Each row of a before or after table is a point. One or more steps were done to the points. Then noise was added and the rows were shuffled. The steps act on columns, c1 being the first. What was done? A step turns or swaps two columns, mirrors them in a line or flattens them onto one, adds a multiple of one to another, or multiplies or shifts one. Angles are multiples of 10 degrees, from the lower column toward the higher: turns from -170 to 170, lines from 10 to 170 but not 90. Use the fewest steps. Two steps may share a column if one is a turn and the other turns, adds or multiplies; they go together, in the order done. Otherwise the lowest column goes first.
(in the rows, 128 means zero)

Before:
[[100 124 121]
 [159 171 198]
 [ 97 118 114]
 [111 150 138]
 [125 159 162]
 [106 153 178]
 [129 132 183]
 [164 165 125]
 [104 188 149]]
After, 9 rows:
[[ 98 110 113]
 [128 188 162]
 [128 134 184]
 [109 174 134]
 [101 118 123]
 [168 201 126]
 [157 213 201]
 [105 176 178]
 [103 251 148]]
Steps: multiply c2 by 2

Before (8 x 8):
[[114 148 150 119 147 128 142 101]
 [161 124 128 157 104 123 114 114]
 [113 108 127 117 148 142 116 151]
 [119 143 144 114 150 119  90 141]
 [131 120 144 114  99 125 138 147]
 [115 110 125 159 131 115 105 136]
 [116  98 149 125 157  88 147 102]
 [134 152 156 166 147 103 138 141]]
After, 8 rows:
[[115  97 149 140 157   7 147 151]
 [113 109 127 130 148 168 116 102]
 [162 124 128 105 104 113 114 151]
 [134 151 156  88 147  53 137 128]
 [114 147 149 146 147 128 142 151]
 [119 143 145 137 150 101  90 111]
 [132 120 145 135  99 119 139 106]
 [116 110 125  96 130  89 105 131]]
Steps: turn c4 and c8 by 160 degrees; multiply c6 by 3

Before (8 x 12):
[[132 152 173 175  99  95 150 183  93 126 214 101]
 [104 161 149 168  96  89  90 126  93  87 167 116]
 [171  70 141  61 120 156  25 178 161 108  72  99]
 [156 140 152 187 124  62 160 140 116  81 181 144]
 [136 176 102 135 128 199 163  95 182 195 106 136]
 [120  21 105  83 139 156  54 169 130 153  62 103]
 [140 178  97 192 132 123 133 178 105 111 201 148]
 [138 137  96 154  66 217 160 136 160 156  79 151]]
After:
[[ 83 140 154 185  62 125 161 142 155 168 118 141]
 [144  23 108  81 159 137  54 169 118 102 159 101]
 [176 135  98 151 215  66 161 138  91 113 168 151]
 [ 72 153 170 173  96  96 146 183 162 119  75 101]
 [ 92  69 142  59 155 117  28 174  98 158 193  98]
 [ 66 176  97 193 119 133 136 177 154 139  95 146]
 [155 176 101 133 200 128 163  96  58  85 147 134]
 [ 92 163 152 167  91  97  84 130 171 156  85 116]]
Steps: turn c1 and c11 by 130 degrees; add 0.5 times c7 to c1; swap c5 and c6; turn c9 and c10 by 160 degrees

Before, 8 rows:
[[174  80 139  86 101  98 138 107 149  57 106  77 102 129 106  85 105 116
  175 111]
 [119 140 159 140 164 118  87 179 145 100  89 127  57 130 167 128 215 205
  123 107]
 [193 149 115 119 112 149 181 126 161 105 133 141 128 122  74  52 103  57
  203 136]
 [148  92 168 191 103 140 147 151 133 129  80  76  42 101 158 130 129 118
   63 118]
 [201 150 103  91 124  91 144 131 185 114 160  95 132 128 116  93 112 118
  152 128]
 [108 137 166 135 130 106  96 144  94 169 122  76  49 116 134 100 156 148
   72  71]
 [136 130 197 133 184  98  93 153 131 108 127 129  81  94 125 153 161 221
  119 101]
 [204  93 125 114 106  70 150 166 113  99 147 111 181 128 115  77 118  83
  130 124]]
After, 8 rows:
[[176  80 117  85 158  98 118 108 149  57  73  76 102 129 106  85 105 116
  176 110]
 [136 131 218 133 130  97  74 152 132 107 125 130  83  93 125 153 160 221
  119 101]
 [194 150 108 119 131 148 160 127 161 107 139 140 127 122  72  54 102  57
  204 137]
 [109 137 158 137 151 104  75 143  94 171 113  77  48 116 132 100 158 146
   70  72]
 [203  94 109 115 141  70 131 166 113  99 175 112 182 127 115  79 118  81
  129 124]
 [121 138 176 140 119 119  70 179 146 101  30 129  57 130 169 126 214 207
  125 107]
 [150  94 144 192 172 138 128 150 133 130   9  77  42 100 158 132 130 118
   63 118]
 [199 151 106  91 114  92 123 132 184 113 207  95 132 129 115  93 114 118
  152 129]]
Steps: mirror c3 and c5 in the line at 20 degrees; shift c7 by -20; multiply c11 by 2.5

Before, 11 rows:
[[129 114 118 103 154 120 137 132  82 157 113 129 144 101 140 131 134 142
  202  93 169  73 123 123 136  97  84 120 113 107 138 147 135 112 149 149
  117 169 157 160 128 144 139 139 114 137  94  94]
 [111 118 107 115 120  94  95 134 134 159 139 126 130 113 160 123 101 118
  120 130 143 118 142 150 153 125 136  89 114 144 110 148 160 120 158 125
  109 136 143 163 145 142 131 151 128 114 135 120]
 [128 121 137  90 134 136 165 168 111  91 104 161 143 128  95 118 122 105
  153 118 153  98 123 118 140 117 151 119 156 156 147 153 154 115 149 144
  126 167 143 124  98 104 142 128 121 108 129  81]
 [115 126 103 159 133 144 142 125 136 145 194 144 143 117  99 123 122 130
  150 138  79 130 120 149 178 117 126 104 103  87 152 114 159 128 144 151
  125 118 149 124  70 129 104 145 145 130 142 173]
 [ 70 127 137 140 129 154 127  87 109 131 126 138 123 128 114  88 111 130
   62 101 182 156 118 146 145 119 107 157 101 124 138 148 170  77 143 125
   92 139 146 137 111 108  98 111 114 136 124 124]
 [153 122 147  93 117 112 114 140 122  80 136  82 132 164 105 147 113 106
  135 147 121 117 145 113 166  90 122 133 129 136 166 111 107 113 161 143
  151 106 120 104 136 100 162 143 162  97 134 128]
 [116 139 114 110 150 111 155 124 156 144 128 153 109 109 137  98  93 112
  148  99 125  92 122 120 161 116 143 115 153 130 100 127 164 127 151 155
  138 139 168 123  98 129 155 141 124  90 135 108]
 [124 110 131  99 100 134 118 126 102 113  97 161 159 123 122  84 119 177
  141 162 131 122 109  89 132 111 109 112 158 123 101 115 172 133 142  87
  126 100 136  48 150 133 129 117 103  64 109 135]
 [ 57 126 111 129 105 156 134  89 136 136 143 141  97 131 102  97 114 141
  131 126 136 112 146 119 149  99 115 128 138 126 101 149 108 125 194 115
   97 104 110 140 116 103 104 111 123 148 105 127]
 [102 139 137 102 125  97 145 109 134 140 147 176  93 151 147 121 134 158
  134 165 107 126 127 145 139 141  99  88  78 136 113 162 117 144 192 178
  131 152  92 110 115 138 115 169 117  94 154  94]
 [162 152 102 154 115 108 141 170  96 129 134 134 129 118 102 110  98 117
  133 126 154 132 171 131 135 126 151 118 122 118 146 118 114  71 128 161
  163  90 112  97 135 149 116  88 104 138 184  95]]
After:
[[125 140 137 102 125  98 145 108 134 158 147 176  93 152 147 122 135 158
  134 164 108 137 127 144 140 141  98  88  77 136 112 162 116 160  58 179
  132 152  92 110 115 137 115 168 121  94 154  94]
 [160 152 103 154 116 108 140 171  95 131 134 135 129 119 102 109  98 117
  133 126 155 151 171 132 135 125 151 118 122 117 146 118 113  15 140 161
  163  89 111  97 135 149 115  87 120 139 184  95]
 [121 126 103 159 133 143 143 125 136 171 194 145 143 117 100 122 122 129
  150 137  78 116 120 149 178 117 125 104 102  87 153 113 160 128 108 151
  125 118 150 125  69 130 104 145 138 130 141 174]
 [ 83 125 111 129 106 156 133  89 136 148 144 141  96 131 101  97 113 141
  130 124 136 124 147 118 149  99 115 128 137 126 101 150 109 122  42 115
   97 104 110 140 115 104 104 110 111 148 106 127]
 [125 139 115 109 149 111 155 124 157 168 128 153 108 108 136  97  93 112
  147 100 124 113 123 120 161 116 142 115 153 130 101 127 164 126 102 156
  137 140 169 123  98 130 155 140  95  90 135 109]
 [136 114 118 103 154 120 138 132  82 201 113 129 144 101 140 131 134 142
  202  92 169 112 122 123 137  98  84 121 113 106 138 148 135  95 109 150
  117 169 158 161 128 144 139 138  73 138  94  95]
 [136 121 136  90 134 137 165 168 110  36 104 161 143 128  94 118 121 105
  154 119 153 118 123 117 139 118 151 120 156 156 147 153 154 102 109 144
  127 166 143 124  97 104 142 129 100 108 128  81]
 [129 109 132  99  99 133 117 126 102  90  97 161 159 123 122  85 119 177
  142 162 131 147 109  89 132 112 108 111 158 123 101 115 172 138 114  87
  126 101 136  48 150 133 130 119 111  64 110 134]
 [162 122 146  92 119 112 114 140 122   9 137  83 133 164 105 146 114 107
  134 147 121  93 145 113 166  90 122 134 128 136 166 111 106  98 106 144
  150 106 120 104 136 100 162 144 137  97 134 128]
 [ 78 127 137 139 130 154 127  87 109 136 127 138 123 129 113  88 111 131
   63 101 182 153 119 146 145 119 107 157 101 125 138 147 169  26  94 125
   93 139 145 137 111 108  98 110 144 136 123 124]
 [122 118 107 116 120  94  95 133 134 206 138 126 130 112 161 123 101 119
  120 130 143 124 142 150 152 124 135  89 114 144 110 148 158 111  94 126
  108 136 141 164 145 142 132 150 119 114 135 120]]
Steps: mirror c1 and c35 in the line at 10 degrees; multiply c10 by 2.5; turn c22 and c45 by 60 degrees; multiply c34 by 2

Before, 11 rows:
[[141 110 117 164 157  94 103 166  77 143 114 109 109 119 127 176 130 170
  170 116 157 112 126 145 146 146 131 138 119 175 108 146 135 143 142 139
  140  96 139 154 155  76 159 155 171 147  98 104 130  86 108 129 134 103
  118 110 125 164 153 100 152 119 128 113]
 [155 150 154 112 127 161 136 125 161 123 175 129 151 128  96 130 159 106
  103 132 106 148 140 129 105 104 131 152 149 137 146  97  93 175 135 105
  112 144 124  97 101  94  96 109 106 118 121 129 135 131 113 123 118 112
  130 141 116 137 119 171 126 145 142 108]
 [139 137 103 153 147 105 116 162 130 150  95 106 102 129 108 194 142 165
  170  71 161 105 109 149 123 174 144 139 153 171  98 152 158 127 119 151
  114 109 136 139 166  92 167 143 150 135  93 117 116 102 106 153 146 116
  132 134 115 156 144 111 157 134  94 127]
 [178 165 104 121 112 100 150 119 147 103 136 166 124 156 118 126 155 146
  131 142 102 106 147 107 131 115 131 126 139 114 127 118 118 153 149 113
  131 150 124  79 110 141 116 137  96 127 155 142 117 144 148 114 172 165
  110 167 157 111 130 115 141 135 158  80]
 [171 165 110 132 151 110 160 115 134 113 129 180 113 118 159 126 186 150
  156 129 147 127 139 136 146 150 124 138 153 133 131 122 128 123 131 105
  172 153  99  47 117 132 149 141 117 145 123 123 129 148 169 126 142 161
  100 129 144 128 157 124 148 111 104  91]
 [124 121 134 161 148 115 119 172 128 144  94 137 125 122 119 184 134 183
  160  98 142 116 101 149 140 167 131 133 129 149  98 179 166 145 116 163
  142 122 151 145 163 109 173 143 129 155  89 115 169  91  98 117 132 100
  139 103  93 163 177 104 133 125 110 119]
 [128 152 134 108 152 186 121 141 151 162 170 116 143 122  83 134 147 133
  112 132 107 129 141  88 117 129 143 123 114 152 132 122 104 171 147 125
  123 140 108 125 140  85 126 136 126 126 140 111 121 137 127 106 125 138
  123 123 139 111 107 164 117 165 136  95]
 [161 131  86 198 116 158  90 118 128  99 134 167  92 114 156 187 113 127
  125  78 138 104  84 103 157 126 122 141 130 132  81 157 171  96 120 161
  144 121 148 148 143 116 163 172 171 173  61  92 154 100 128 159 163 148
  124 155 138 141 105 174 107  92 153 152]
 [116 160 111 130 127 165 120 158 133 115 146  99 162 136  84 156 146 148
  123 118 121 130 114 125 111 110 114 137  91 168 123 127 102 155 137 138
  107 139 133 124 102 106 129  95 112 137 103 118 119 149  91 104  79 124
  122 131 139 113 123 146 128 142 120 119]
 [116 167 135 132 151 154 118 117 138 118 165 143 144 139 104 137 164 120
  112  94 103 138 140 107  96 108 125 123 112 150 125 111 105 152 145 127
  118 141 124 113 104 128  92 135 118  89 142 135 135 129 100 104 109 129
  128 125 144 132 105 170 118 133 113  77]
 [145 180 121 128 117 133 120 100 144 100 141 172 125 119 143 115 151 138
  106 114 111 115 162  81 131 124 109 130 156 143 131  90 125 131 165  99
  138 158  79 101  98 142 128 101 102 163 137 139 138 134 149 113 149 150
  113 167 160 131 118 131 128 139 134 101]]
After:
[[119 168 137 131 151 150 119 121 147 118 162 144 128 141 106 134 165 118
  112  94 104 136 138 105  96 107 126 120 131 153 124 110 108 153 143 128
  119 142 123 109 105 129 113 104 119  91 140 134 137 126 100 105 107 130
  129 126 142 129  85 169 115 134 112  78]
 [115 160 110 129 126 167 128 160 145 113 146 100 166 134  84 151 143 148
  122 121 120 130 114 123 113 108 116 139 127 166 123 127 103 155 139 140
  107 135 134 124 103 106 143 120 111 137 108 119 116 149  83 104  78 126
  120 129 138 114 120 148 128 143 118 121]
 [171 168 112 136 150 111 154 115 148 111 133 181 104 118 155 124 186 147
  153 128 146 128 139 138 146 153 123 141 125 134 133 119 132 122 129 106
  175 154  96  48 117 135 102 152 116 145 124 125 129 146 155 127 142 159
  103 127 144 131 162 123 149 111 102  87]
 [145 180 121 129 114 131 115  99 176 100 138 174 147 117 145 117 147 140
  105 114 111 115 165  81 134 125 107 129 133 143 128  89 127 133 163  95
  140 159  80  99 101 148 153 151 106 163 135 142 139 131 136 113 148 152
  112 170 161 129 121 132 126 139 135 104]
 [142 107 118 164 156  93 108 167  63 143 116 109 112 118 128 176 129 173
  170 115 157 111 125 148 146 147 129 138 131 175 106 145 136 146 141 142
  140  95 138 155 155  76 130  96 171 148 100 102 130  83 137 128 137 103
  117 115 128 167 168 100 149 122 127 112]
 [179 169 106 123 108 103 151 119 171 102 134 167 113 154 118 123 152 146
  134 143 105 106 148 107 133 117 131 127 123 115 127 118 119 150 145 114
  131 146 123  81 106 143  98 143  97 125 157 143 119 146 138 117 176 165
  112 169 158 109 122 116 138 133 156  80]
 [121 120 133 162 146 115 118 172 110 140  92 136 128 121 119 181 136 182
  164  96 145 117 100 148 141 163 127 134 130 149 101 179 166 145 114 165
  144 118 151 146 161 111 104  99 128 156  92 116 171  92 121 117 134  97
  140 103  93 166 195 104 132 128 109 121]
 [141 137 102 154 147 103 111 163 108 151  91 104 125 129 108 194 141 169
  168  69 163 106 109 149 121 176 141 142 129 169  99 152 155 128 118 150
  112 111 136 142 165  91 166  95 150 133  93 114 114 104 146 155 146 118
  131 137 115 159 165 115 159 131  93 127]
 [153 147 152 110 124 159 132 126 168 122 176 127 147 127  96 132 161 108
  103 130 108 148 143 129 103 103 131 151 130 141 145  95  90 176 131 103
  113 143 124  94 101  97  84 129 105 118 121 131 133 128 101 121 116 116
  129 144 117 135 100 172 126 146 140 109]
 [131 150 133 106 155 187 125 141 119 164 169 113 118 125  83 130 146 134
  115 131 103 126 141  87 118 131 144 121 127 155 133 125 105 172 149 121
  120 137 111 124 141  84 172 130 127 125 140 114 117 138 112 105 125 136
  125 124 136 112 114 160 116 167 132  96]
 [166 132  88 197 113 160  89 115 161 100 130 167  93 114 156 185 113 126
  127  78 137 104  82 105 158 128 121 143 134 132  87 156 168  95 122 159
  143 121 145 152 145 116 249 104 172 172  59  93 152 101 162 158 162 151
  127 155 140 140 136 174 105  93 151 152]]
Steps: flatten c7 and c29 onto the line at 170 degrees; add -1 times c10 to c9; turn c13 and c51 by -70 degrees; turn c13 and c44 by 110 degrees; turn c43 and c59 by 50 degrees; multiply c43 by 3

Before (10 x 64):
[[177  96 153 161 155  80  91 139 102 142  98 145 113 173 155  73 143 138
  125 132 193  93 122 159 120 158 150 156 150 152 118 172 142 106 149 102
  133 169 107 114  84 151 158 110 146 129 171 100 123 160 149  94  84 128
  156 132  99 133 108 100  90 117 160 108]
 [160 142 169 154 146 137 132 101 105  85 139 116 123 154  88 103 108 127
   87 100 154 138 108 138 148 120 128 135  81 129 113 104 162 109 138 101
  106 112  93 150 116 168 108  94 111 124  85  93 135  87 100 147 141 134
  170  87 102 128 104 106 129 131 145 137]
 [104 111 116 179 116 141 113 121 140  81 110 175 159 145 101 122 121 146
   96 146 122 150 160 118  87 171 131  95 125 164 181 112 158 126 115 117
  117 177 143 122 159 148 156 158 171  98 139 152 144 158 125  99 130 135
   97 108 133 183 165 131 130 128 113  99]
 [171 126 170 158  80  97 122 122  79 165 113 134 145  92 152 107 126 170
  163 110 143 143 120  85  75 106 151 102 103  88 182 122 167 164 115 146
  137 139 119 100 117 103 138 147 115 118  85 137  72 127  87 102 138 185
  110 146 147 158  95 130 152 117  84 120]
 [ 97 139 102 121 142  91 132 156  90 122 157 111 156 149  94 146  93 104
  132 173 179 118 139 102 124 135 177 161  85 141 143 102 107 164  95 153
   98 117  81 130 135 145 145  95 107 169 150 139 145 129 101 141 155 112
   86 146 116 183 148 120 108 130  93  94]
 [ 99  96 167  95  90 106 121  83 132 115 173 151  76 136 108 145 113 154
  149 123 117  94 123 109 125  97 109 145 153 160 168 160  90 120 137 104
  142 115 106 155  90 125 151 123 173 108 167 156 143 136 167 134 130 164
  161  67 110 127 162 159 145 140 140 168]
 [116 119 101 128  90 133 128 150  78 109 128 140 138 142 164 110 168 127
  133 148 170  98 136 109 157 166 156  76 127 110 157 159  91 129 111 134
  106 135 162  97  81 137  81 126 114 149 143 173  73 109 157  94  77 128
  118 104 133 105 138 149 131 107 123 160]
 [170 116 153 139 139 123 168  96  88 102  99 182 107 174 127  77 135 182
  170 110 185  83 138 151 119 109 114  88 120 165 125 100  91 108 103 112
   89 118 149 101  82 172 138 114  96 102 118 120  74 160  90 165 139 146
  115  84 163 116 126 177  84 100 114 108]
 [120 152 125 117 129 116 153 138 149 152 110 142 121 112 130  91 112 118
  169 124 114 144 163 160 133 116 136 115  97 115 139  97 110 141 135 116
   90 140 164 133 101 171 114 123  95 136 143  98 133 101 122 103 109 131
  143 108 119  98 116 152 101 179  80 118]
 [ 96 145 117 177  92 155 110  82  93 151 167 122 145 126 152 147 165 137
  118 120 126 128 164 153 122  99 152 130  96 111  98 141 154  91 164 158
  115 163 162 152 123 113 130 163 169 124 171 122 112 105 104 152 142 120
  157 136 123 102 146 173 109 132 113 167]]
After (10 x 64):
[[177  93 152 160 154 181  36 138 101 142  68 143 114 171 154  73 143 139
  126 102 192  96 120 159 136 159 148 155 149 201 119 170 143 131 148 135
  135 169 108 118  84 152 155 109 146 129 172 102 123 161 148  92  86 127
  156 134  99 134 108 100  96 118 158 107]
 [170 126 170 158  80 152  97 122  79 168  95 131 146  93 150 106 126 169
  165 156 143 145 120  85  68 107 153 133 102   8 180 123 164 125 115  98
  136 138 119 101 117 104 139 144 114 117  84 136  70 126  88 101 139 185
  109 149 148 158  94 128 146 117  84 120]
 [ 95 145 117 179  94  93 145  83  92 150 205 125 145 130 153 146 164 135
  115  95 126 126 163 155 125  99 151 134  98  75 101 141 152 131 162 106
  112 161 161 153 122 112 131 162 169 125 169 120 113 107 104 154 141 119
  157 135 122 101 147 175 117 131 114 167]
 [118 151 127 115 128 143 135 138 150 154  91 141 123 110 128  88 111 115
  168  92 114 145 164 158 127 118 136 114  99  88 140  96 109 135 137 133
   91 140 165 130  99 172 115 121  95 133 145  97 134 102 122 104 110 132
  144 107 119 100 113 152 100 178  83 116]
 [117 117 101 128  91 122 136 149  77 107 128 139 140 140 166 109 169 128
  133 166 171 100 135 108 128 166 156  70 126  73 157 160  92 126 111 125
  105 135 161  97  79 137  82 127 115 149 143 174  74 110 157  94  78 130
  117 105 132 108 139 148 131 107 122 158]
 [171 115 152 140 140 136 158  97  87 100  71 182 106 173 125  79 137 182
  171  86 184  82 139 150 100 110 115  99 118 240 123  99  90 135 100 140
   90 117 149 101  82 171 138 113  96 100 117 117  74 160  91 165 141 148
  116  85 162 114 126 176  87  99 115 107]
 [ 98  96 166  98  90 156  91  84 131 115 218 150  77 137 107 145 112 153
  146 142 117  93 122 109 135  94 109 147 153 226 166 159  88 123 135 143
  141 115 107 156  90 122 149 121 170 106 168 155 146 137 167 134 129 167
  160  67 109 128 165 158 148 141 140 167]
 [100 111 116 181 119 121 122 121 141  81  92 176 159 147 102 121 120 147
   96 155 123 152 162 117  77 172 129 122 123 236 181 113 160 126 113 142
  119 178 144 122 158 147 155 157 173  99 140 150 145 155 123 101 131 137
   98 109 133 182 164 133 130 130 113 100]
 [158 141 170 156 146 128 131 102 103  85 149 115 122 152  86 101 108 127
   88  89 152 139 106 139 152 121 129 122  82 131 115 104 160 125 135 156
  108 110  94 148 116 168 107  94 111 124  82  93 134  89 100 148 143 135
  171  87 105 129 103 106 132 131 144 138]
 [ 96 137 102 121 141 154 107 156  90 124 185 112 157 151  96 147  95 104
  133 198 180 117 139 103 143 136 176 160  85 169 143 103 107 135  95  91
   96 116  79 132 136 146 145  96 108 168 152 140 143 131 101 142 153 110
   86 147 116 184 149 118 103 130  95  93]]
Steps: turn c6 and c36 by 160 degrees; add -1 times c6 to c7; multiply c11 by 2; add -1 times c24 to c20; turn c25 and c28 by -30 degrees; multiply c30 by 3; flatten c34 and c61 onto the line at 100 degrees

Before:
[[127 152 143 129 117 113 149 119 129 156 138 140 140 130 131 131 122 143
  154 143 155 118 113 149 146 102 132 136 110 116 123 149 135 126 136  98
  142 134 114 152 138  94 157 110 134 119 150 139 142 122 122 131 117  99
  133 124 133 109 115 140 116 115 127 128]
 [145  97 160 138 131 113 153 136 122 126 134 116 148 129 147 155 141 133
  128 139 148 111 165 100 105 125 123 136 117 133 142 145 122 122 126 132
  159 147 141 124 107 108 126 100  91 143 101 145 151 145 145 130 114 100
  115 140 142 124 122 123  97 101 128 124]
 [127 130 137 138 131 146 103 104 109 140 161 134 123 114 117 105 122 114
  146 133 113 141 126 172 141 136 108 151 142 123 114 127  99 128 140 126
  121 100 126 107 165 125 157 140 158  89 155 104 105 129 121 141 141 132
  129 104 110 110 124 118 135 146 133 115]
 [114 141 129 104 107 125 140 101 112 136 152 152 135 116 132 122 127 116
  139 130 139 141 112 159 131 142 112 128 126 121 118 131 116 134 116 111
  137 116 125 119 122 113 137 143 138 116 141 113 132 112 127 121 120 123
  147 118 104 105 122 117 107 158 116 132]
 [125 102 146 116 134  81 148 123 119 132 123 126 151 147 151 165 132 115
  134 173 174 120 150  93 119  90 126 150  96 148 147 123 114 118 117 113
  132 140 157 132 128 110 107 124 112 140 123 114 156 141 145 133 117 110
  143 129 164 145 139 126 100 102 110 122]
 [136 146 154 135 148 166 112 144 176  93 119 130  94 157 132 110 177 165
  137 155 133 138 149 141  98 136 168 104 126 165 150 131  96 119 136 173
  109 148 149 144 124 114 132 173 161 109 112 164 125 147 161 161 134 164
  122 148 112 163 132 157 115 111  89 135]
 [127 138 132 146 134 137  86 111 117 125 158 138 138 129 119  89 134 123
  125 128 103 138  97 147 155 149 112 125 139 113 130 116  76 103 165 147
  136 105 109 106 141 128 162 145 162 121 144 106 107 111 106 161 146 134
  126  83 104 124 107 134 115 168 119 119]
 [140 100 132 138 128 126 132 141 139 115 129  92 119 147 155 149 151 124
   94 134 145 121 155 129  73 118 145 126 116 161 152 131 105 128 148 145
  130 145 161 121 137 113  98 140 120 151 124 141 151 144 142 168 130 152
   93 121 157 155 140 130  94 118  93 144]
 [137 140 134 127  95 131 113 126 109 149 152 152 140 119 121 128 114 114
  157 132 140 135 102 158 136 100 118 132 139 120 125 122 131 114 124 111
  170 110 135 127 140 115 150 118 124 122 158 107 147 127 118 130 112 129
  161  87 110 110 129 132 154 153 120 104]
 [118 158 147 121 110 132 116 130 130 134 125 159 146 117 117 121 106 120
  152 134 129 150 113 157 135 138 108 144 112 123 128 128 135 136 133 114
  136  90 109 128 149 129 144 118 135 124 153 112 121 112  95 142 114 118
  152 119 138 118 138 117 119 138 127 109]]
After (10 x 64):
[[130 131 137 143 131 143 105 106 112 140 163 129 125 114 121 106 121 117
  146 131 113 142 128 172 141 137 106 151 140 124 114 128  97 127 138 119
  121  96 135 109 164 123 156 142 157  90 160 101 103 128 123 142 142 129
  127 104 111 110 123 119 164 144 136 111]
 [139 100 134 140 128 124 130 140 138 114 128  92 120 144 171 150 148 126
   98 139 141 122 156 128  75 118 140 126 115 158 138 131 104 128 147 152
  134 146 120 120 140 116  99 142 120 150 124 142 151 146 144 171 131 149
   95 121 154 153 138 130   5 120  96 146]
 [138 141 134 127  96 134 112 125 110 147 150 149 137 122 130 129 110 115
  162 132 142 132 101 162 139  99 117 132 141 120 136 123 133 115 123 116
  169 112 137 128 140 118 148 118 127 120 159 112 146 130 114 133 112 128
  158  87 111 111 134 134 208 151 119 106]
 [128 156 141 130 117 112 151 120 129 156 140 135 140 129 121 129 120 144
  155 142 157 119 111 149 146  99 130 135 111 115 123 149 135 124 138 108
  141 136 115 153 138  93 158 111 136 120 149 137 141 123 121 131 115  98
  135 124 130 109 117 141 102 112 126 127]
 [144  96 162 142 134 114 155 137 123 125 135 117 149 126 151 155 138 130
  128 134 150 111 166  96 108 127 124 135 114 131 129 148 122 122 127 145
  161 148 116 121 105 108 128  99  94 144 102 145 148 146 142 131 115  98
  113 141 143 122 124 123  26 100 129 127]
 [129 141 132 146 134 137  86 111 116 123 157 140 139 128 101  91 135 127
  127 126 101 137  97 146 157 147 111 122 138 113 126 116  79 105 165 134
  137 105 129 107 145 129 164 142 158 120 142 104 110 115 107 157 145 134
  129  87 105 124 107 137  87 169 117 117]
 [117 155 144 120 111 133 115 132 132 133 127 160 148 116 106 121 105 119
  151 134 127 149 112 158 135 141 107 142 117 124 123 124 137 136 134 116
  136  87 128 131 150 128 143 118 132 122 153 115 121 112  93 141 116 118
  154 120 136 121 137 117 107 138 122 112]
 [141 146 154 138 150 169 113 143 178  92 121 132  95 159 149 113 179 165
  136 158 133 135 149 138  98 137 170 103 126 169 146 130  95 116 135 176
  110 147 134 142 124 114 131 175 164 111 111 166 126 149 158 163 135 163
  124 148 110 163 131 158  69 113  89 133]
 [127 103 142 117 134  79 149 123 119 134 124 127 151 150 165 166 132 111
  137 177 175 121 152  92 119  90 125 152  96 148 135 124 112 118 115 135
  132 139 123 131 125 109 105 123 109 143 121 117 155 138 146 133 121 107
  140 130 164 144 139 126  32 103 114 121]
 [114 141 130 107 107 127 139 102 114 133 155 154 133 115 125 121 132 116
  138 128 140 144 112 159 127 143 113 128 126 121 112 131 114 138 114 116
  137 118 122 117 125 109 141 144 138 116 138 116 134 112 130 120 121 123
  148 117 103 107 123 116  79 160 117 134]]
Steps: turn c15 and c39 by -60 degrees; add 0.5 times c21 to c36; turn c31 and c61 by -20 degrees; multiply c61 by 3
